Every row gives one point. Each copy is the shape, with its points in the same order, stretched, turned, moved and blurred by noise. Some copies are also mirrored. Which?

Shape (8 x 2):
[[ 10  -8]
 [ 27 -35]
 [-20  27]
 [-13  12]
 [ 16 -25]
 [-23  20]
 [ 15 -53]
 [  2  35]]
Copy 1, 8 rows:
[[  9  11]
 [ 17  36]
 [  5 -36]
 [ 10 -17]
 [ 16  24]
 [  6 -33]
 [ 43  40]
 [-22 -21]]
Copy 1 is: only turned
Copy 2:
[[-20  13]
 [-51  18]
 [ 17  10]
 [  4   7]
 [-35  15]
 [ 16   1]
 [-60   7]
 [ 14  33]]
Copy 2 is: mirrored
Copy 3 (8 x 2):
[[ 18   8]
 [ 42  17]
 [-18 -12]
 [ -4 -10]
 [ 33   8]
 [-13 -16]
 [ 56   0]
 [-20  12]]
Copy 3 is: only turned
Copy 4 (8 x 2):
[[-20   7]
 [-58  -5]
 [ 41  19]
 [ 21  15]
 [-37  -3]
 [ 37  13]
 [-56 -30]
 [ 17  49]]
Copy 4 is: mirrored

Shape (8 x 3):
[[-35  17 -10]
 [-11 -29   1]
 [ 16  -1  15]
 [ 24 -31  24]
 [ 20  -8 -30]
 [-21 -23 -32]
 [ 16   1  22]
 [-10   5  -7]]
Copy 1, 8 rows:
[[-18  35 -19]
 [ -7 -12 -31]
 [ 10 -17  12]
 [ 11 -50   1]
 [ 37  11 -38]
 [  1  22 -60]
 [  5 -25  17]
 [ -2  12 -16]]
Copy 1 is: only turned
Copy 2 (8 x 3):
[[ 16 -20  26]
 [-25 -32 -12]
 [-22  13   4]
 [-46   1 -13]
 [  7   3 -35]
 [  4 -41 -22]
 [-25  16   9]
 [  3  -7   5]]
Copy 2 is: mirrored
Copy 3 (8 x 3):
[[ -5  28  38]
 [-22 -16  34]
 [ 16   7   3]
 [  5 -24  10]
 [-28   7 -31]
 [-53  -5  19]
 [ 26   2   7]
 [ -4  11  14]]
Copy 3 is: only turned
Copy 4 (8 x 3):
[[-17   3 -39]
 [ 24  14 -12]
 [ -4   5  16]
 [ 22  14  26]
 [ 18 -35  15]
 [ 26  -9 -24]
 [ -7   3  23]
 [ -8  -8  -9]]
Copy 4 is: mirrored

Shape:
[[ 18   6  16  21]
 [ 16  -8  42  29]
 [-26 -15 -20  -6]
 [-20  10 -31  -7]
 [ 29 -19 -33  -7]
 [ -9  -5 -43   8]
 [  6   4   5  -7]
 [ 26  -6  19   0]
 [ -9 -11  33   5]]
Copy 1, 9 rows:
[[ 15   3 -18  -9]
 [ 26  27 -39 -32]
 [ -9  21  39  23]
 [-22   1  31  38]
 [ 35 -27  60   9]
 [  7   0  38  45]
 [-10  -1  14  -8]
 [ 18  -2   5 -27]
 [ -7  41  -7 -23]]
Copy 1 is: only turned
Copy 2, 9 rows:
[[ -7  27  -8  11]
 [-11  35 -43  -1]
 [ -7 -18 -23  -1]
 [ -2 -19   9  16]
 [-31  -8  17 -11]
 [-29 -18  12  29]
 [ 10   5  -5 -12]
 [  4  22  -6 -27]
 [ 13  12 -47 -21]]
Copy 2 is: only turned

Shape:
[[-16 -27  15 -13]
 [-37  17  17  -8]
 [  1   0   7 -33]
 [-20 -39  -7  20]
 [-19  10 -28  11]
 [ -1 -18  -5 -25]
 [  9  -9   4 -11]]
Copy 1, 7 rows:
[[ -7 -10   5 -19]
 [  0   2 -60 -24]
 [ 15 -22  -3   5]
 [-36   3  15 -18]
 [-21   3 -37   3]
 [  1 -24  11   4]
 [  8 -10  14   8]]
Copy 1 is: only turned
Copy 2 (7 x 4):
[[-24  13  29 -18]
 [ 10  39  -8 -21]
 [ -3   8  19  18]
 [-41  -5  10 -26]
 [ -7   3 -32  12]
 [-23  -2  19  17]
 [ -6  -9  24   7]]
Copy 2 is: mirrored

Shape (11 x 6):
[[ -3 -38 -19  26  -8  -5]
 [  0   7 -11 -15 -22 -60]
 [ 10  -4  -5  55  42  29]
 [ 18 -11 -20  21   2  29]
 [-15   4  -9 -23 -29  29]
 [ 13 -18  -9  -7 -13 -31]
 [-18   7  12 -28 -23 -15]
 [ 19 -12  23 -21  -3  34]
 [ 15   6   1   2 -17 -10]
 [ 17 -26 -11  -6  19  16]
 [  9 -19   2  11 -15  -9]]
Copy 1:
[[  0 -30   7  38  13 -14]
 [ 34  27  18  18  49  28]
 [  5 -17  31   7 -51 -10]
 [-17 -13  23   3 -10 -26]
 [-29  11 -28  -2  -3  -2]
 [ 20  -8   8   6  39   0]
 [  6  12 -32  -1  15  27]
 [-16 -28 -20 -43 -10 -13]
 [ -4   7  21 -10   7   6]
 [ 18 -23  -6  -5   9 -37]
 [  0 -18  12   4  12   4]]
Copy 1 is: only turned
Copy 2:
[[-60 -48 -14   9  11  -7]
 [-34  -6 -50   3 -31  37]
 [ 15 -37 -14 -14  55 -21]
 [-16 -28  23  -4  34   5]
 [ -2  43  40   5   8  -9]
 [-37 -31 -18  20 -13  27]
 [ -2  27 -10  17 -29   4]
 [ 26  -1  42  36   4  -2]
 [ -9  -1 -12  17  12  25]
 [ -8 -37  30   0  -3   6]
 [-31 -21 -21  28   1  12]]
Copy 2 is: only turned
